Rows are points. To make a cloud, some directions were put in groups of two or more. Within a group, all points are equally far from the middle, so they leave a hole (a ring in 2 directions, a hollow ball in 3). The other directions are filled evenly. Then the cloud was stretched, turned, moved and blurred a little. Count the holes, and give their numbers of directions, smallest first.
In the rows, 128 means zero.

Cloud (21 x 3):
[[175  86  90]
 [128 186 125]
 [146 184 104]
 [191 172 122]
 [138  72 156]
 [201 133  93]
 [121 148  56]
 [185 113  80]
 [ 59 112  73]
 [153 163  73]
 [171  78 156]
 [ 60 150 127]
 [136  85  70]
 [148  66 137]
 [184 121 186]
 [205 101 158]
 [ 94 179 124]
 [217 113 130]
 [147  88 174]
 [ 74 161 137]
 [155 122 189]]
Holes: 1 (3)

Cloud, 29 rows:
[[108  88 163 170]
 [144  97  54 128]
 [154 118 215 105]
 [132  71 101  99]
 [155  55  96 182]
 [122 145 161  69]
 [125  61 192 103]
 [203  52 116 164]
 [166  63  64 112]
 [153  99 206 125]
 [179 160 147 130]
 [100 113  77 168]
 [139 150 114 169]
 [173  58 139 183]
 [ 82 142 142  97]
 [204 165 105 101]
 [165  51 175 124]
 [147  83  94 186]
 [122  66 133 191]
 [100 143  97  96]
 [157 120 116 197]
 [186  93 100 145]
 [159 162  95 147]
 [ 97  89 127  70]
 [119 178  89 151]
 [ 88  65 119  77]
 [113  48 208 172]
 [175 155  99 202]
 [102  55 163 132]]
Holes: 0

Cloud:
[[ 45 119 112 163 153  89  82 166]
 [100  48 139  77 178 112 159  82]
 [212 140 158 181 132 108 121 113]
 [171  83 113 142 213 103 118 124]
 [ 83  58 128 152 126 154  65 140]
 [108  75 171  84 129 103  82 156]
 [ 24  94 122 125 150  75 152 128]
 [101 153 130 179 196 122 141  57]
 [133 133 155  83 182 147 175 147]
 [190  79 161 194 117  66 130  76]
 [158 162 114  98 106 189  59 143]
 [129 164 149 114 210 156 113  78]
 [ 30  87 147  96 201 138  80 133]
 [ 76  90 112 120 140  29 167 122]
 [123  76 172 192 158 160 141  93]
 [110 111 108  62 118 191  82  97]
 [116  95 168 195  82 111 158  85]
 [116  89 142 156 101  60 117  42]
 [ 58 149  95 140 137 184 116  89]
 [150  69 162  74  83  80 121 139]
 [ 96  68  58 173 159 148 142 120]
 [ 97 138 127 201 181  57 145 119]
 [105  65 120 127 160 177 105 190]
 [179 126 130 101 157 142 189 135]
 [155 141 188 101 166 120 100  69]
 [168 141 111 179 175  88 148  65]
 [174 160 166 210  72 130 124  45]
 [ 79 111 152 155 232  99  81 139]
 [ 86 169  98 147 215 116  69  91]
 [130 126 113  61  93 182 109  90]
 [152 112 171  99 147 130  86  46]
 [ 90 117 123  89 200 139 176 186]
 [ 95 189  77 169 152 140  70 134]
 [191 133 160  75 150  78 146 132]
 [ 87 121 143 194 129 137 171  96]
 [182 144  89 149 141 127 151  56]
 [112 121  55 121 136 147 120  83]
 [ 57 134 143 133 144  85 164  91]
 [145 201 137 168 131 155  20 103]
 [114 209 130 213 193 170  63 113]
 [115  37 124 195 176 161 118 108]
 [102 100 175 160 217 158  87 104]
 [216 118 141 159 160  95 130  86]
 [122 171 102 141 125 169  50  47]
 [173 141 153 170  99 107  64 126]
 [ 96 102 170  75 185  87 171 139]
 [105 133 116  98 165 185  34  82]
 [ 73  81 106 168 129 187  67 117]
 [ 97  94 160 214 132 181  73  79]
 [ 38 102 134 125 208 115  58 126]
 [ 89 103 102 108 243 200  82 142]
 [186  69 140 152  97  38 152  95]
 [110 148  60  71 162 123 136 131]
 [148  78 190 131 139  92 101 147]
 [148 176 155  62  92 172 106  83]
 [171  73  95 179 187 106 130 117]
 [155  86  78 197 131 117 113  64]
 [ 69 137 170 217 141 142 118 107]
 [150 153 126 142 163 112 147  37]
 [101 122 177 106 194 101 159 112]
 [105 168 145 132 157 146  34  56]
 [187 133 164 182 171 148 130  68]
 [187 138 106 173 118 164 126 130]
 [ 31  51 110  98 220 104 160 166]
 [151 136 166 190 208 142 101  88]
 [193 125 170 170 165  90 133 101]
 [ 79 113 146 156 188  54 165 101]
 [137  56 153 126  86  59 120  70]
 [ 68 159 145 150 211  99  79  93]
 [154 190 165 127  63 112 108  59]
 [176  86 164 130  99 159 103  33]
 [178  55 113 112 116  49 134  94]
 [ 84 176 117 143 195 180 140 146]
 [116  80  97 199 126 126  67 120]]
Holes: 2 (4, 4)
